Every row gives one point. Before rounding, the points of a table are all equally far from one centre. They may lie mostly on one side of it. Where is the centre, to within rounding?

Points (5 x 2):
[[ 14 -25]
 [  2  61]
 [-38  24]
 [-24 -14]
 [-27 -11]]
Centre: [ 5 18]

Points:
[[-21 -12 -40  39   4  25  26 -11]
 [-16 -41 -16 -33 -61  13  11 -29]
 [  8 -54 -33 -13 -46  25  31  -6]
 [-25  -4 -36 -35 -33  28   5 -18]
 [-22 -12 -49  16 -41 -15  17 -22]
 [-27  -3 -30 -15  22  22  17 -31]
 [-28  -8  -6 -42 -35  -2  41  -8]
 [-25 -42 -27 -20 -26  50  -2 -10]
 [ 20   5  -2  34 -27  27  -8   5]
 [-16  14   4 -39 -29  31   7 -27]
 [ 30 -33  -5 -33 -30  33  28 -25]
 [-17   2 -10 -32 -34  22   4 -54]
 [-24 -22 -39 -21 -42   0  -5 -41]
 [-29 -28   3   2 -66  33  -3 -34]]
Centre: [ -8 -21  -3   4 -20  11  16 -17]

Points:
[[ 14  36  -9   9  -7 -16 -30 -25  16  -1  29  41]
 [ 49  30 -21  17  29  12  -2 -23  -8  39  34   1]
 [ 40  26 -38  -3   6  -6 -16  -1  29  -5   2  40]
 [ 24  48 -23  17   9 -22 -16  -3 -17 -31   7  29]
 [ 14  44   9  -1  35  -7  19  -2 -31  10 -10   7]
 [  9  64 -19 -10  -9 -25  23 -18 -38   9   9  18]
 [ 13  34 -44  38  15 -44 -12  15  -5  40  17   4]
 [  0 -12 -37  30 -19   4  11  47 -33  22  37  47]
 [-11   0  -5  31  25 -25   2   8 -25 -10  29  25]
 [ 26  29  -4  13 -14 -34   5 -21  10  39  13  54]
 [-10  17 -11   4 -37  12  -1 -26  12  46  22  38]
 [ 28  45  12   5  12 -21 -19  17 -56 -15 -14  31]
 [ 14  15 -33  35  17 -52  -8   9 -29  44  13  44]
 [ 20  19 -23  59  15 -21 -29   1 -23   5 -13  21]
 [ -3 -22 -48  23  26   7 -38  18 -36   9  28  25]
 [ 15  34  -5  16 -14 -21  32  21  -6  18  56   4]
 [  9  27 -58  24  -1  -2 -53  26 -22   2  39  -5]
 [ 25  11  -5  31 -14 -25 -15  11 -95  16  15  15]
 [ 28 -14 -51 -31 -15 -18  11 -22  -4   3  18  42]]
Centre: [ 22   9 -17  -3 -15  -5 -15  11 -27  24  10  13]

Points (27 x 24):
[[  4 -15  -1 -37  11  -1 -39  19 -50   7  43  51 -44  -1  18  32 -12  11
  -35 -29  32  11  17 -15]
 [ -8  -9  10   2  24  40  -2  12 -48 -12  50  34 -32 -25 -13  38  19   4
  -25 -23  34  15  22 -32]
 [ 19 -11   5 -63  56   6 -15   8 -63   6  17  51 -22 -17  18  16  10   8
  -33  -2  20  10  39 -51]
 [ -1   6   5   1   1  25 -13  23 -71  17  20  15 -51 -16   6   6   8  25
  -40  19  33  -2 -20 -32]
 [ 13  10 -18 -49  13  40 -16   0 -44   6   5  48 -40  24  21  17  -5  27
  -33 -19  29  10  27 -16]
 [  2   5  16 -25  26  19 -28  32 -42   2  57  40 -37   4  14   6   8  28
  -79  32  26   5  11 -27]
 [ 17  -1  41  -2  -1  31 -32  12 -46   3  36   6 -41  17  21   8  13   1
  -15 -22  17  24  15 -18]
 [ 28  12  -9  -8  11   1 -25  -9 -46   3  26  22 -28  -6  18  34  20  20
  -26 -21  50  21  -6 -45]
 [  6  23  31 -43  21   2 -53   5 -36 -11  14   2 -35 -22  31  37   4   6
   -8  -8  50  31  13 -32]
 [ -4 -35  24 -44  47  25 -45  26 -36  -6  24   9 -37   5  -3  44  35  27
  -16  -5  51  -1  38  -9]
 [-12 -26   4 -16   7  17 -31  35 -78   3 -10   0 -17  -6  30   0  26 -12
  -49 -23  13  16  20 -15]
 [ 18 -28  37 -37  14  38 -30  31 -79   3  18  45 -20 -12   2  22   8  26
  -14 -10  35  21  18   2]
 [ -9 -10  22 -23  17  11 -24  19 -61 -12  17  -3 -16 -30  25   0  19 -11
  -17  -5  49  50  32 -29]
 [  6 -31   6 -49   2  20 -11  36 -44  -3   0  19 -54   4  15  38  22   5
  -21 -16  24  32   0 -22]
 [ 13 -18  28 -34  23  22 -17  13 -60 -18  31   1 -35 -25  -4  34   3  24
  -10 -39  37 -12  19 -32]
 [ -6 -20  36   2   4   3 -26  13 -51  -5  13  24 -50  13 -20  37   9  -8
  -35 -22  36  13  27 -20]
 [ 22   8 -14 -17  43  46 -37 -13 -25 -23   5   7 -23  -3   6  11  47  36
  -56  -7  36  16  17  19]
 [ 20 -23  21 -18  38   3 -47  15 -58  12  19  33   5 -11  34  54  27   1
  -36 -14  33  39  29 -35]
 [  2   0  23 -32  20 -11  -9   7 -18  32  28  18 -56   2  11  48  29   2
  -12 -24  18  22  31   2]
 [ -2 -12 -14 -21  26  19 -25  34 -37  -9  -4  34 -57 -34 -22  42   9  30
  -55   4  14   7   3 -32]
 [ 24 -16  -2 -24   2  33 -20 -24 -46  12  47  39 -32  15  -9  62   6  26
  -41  11  43  35   9   6]
 [ 21  -4   6  -3  -9  33 -68 -15 -69   0  26  15  -2  -5   2  43  33  15
  -25 -23  11  31   7 -25]
 [-20   9   5  -6  32  50 -14   8 -47 -22  31  15 -27 -20   0  51  39  32
   -1 -17  30  20  -7 -45]
 [ 19  -3  19 -27  36   3 -10   3 -54  15  -7  59 -45  -5  24  39  -5  41
  -25 -25  39   8   1 -17]
 [-19  25   8  -1  33  10 -40  22 -35 -24  26   4 -23  12  16  30   2  31
  -68 -27  48  -5  -1 -11]
 [ 11 -12  10 -19  15  20 -19  -6 -56  -6  52  35 -55   1  14  29  48  -3
  -26   8  31  20  23 -17]
 [ 19 -28  -6 -20  38  -8 -24   7 -48  -4  28  23 -30  -5  20  24  32   2
  -44 -16  50   9  44 -19]]
Centre: [-25 -18  19 -31  22   8 -16 -20 -26  -3  11  16  10  -8   7  22   6  24
 -31  18   0   4   0  -8]
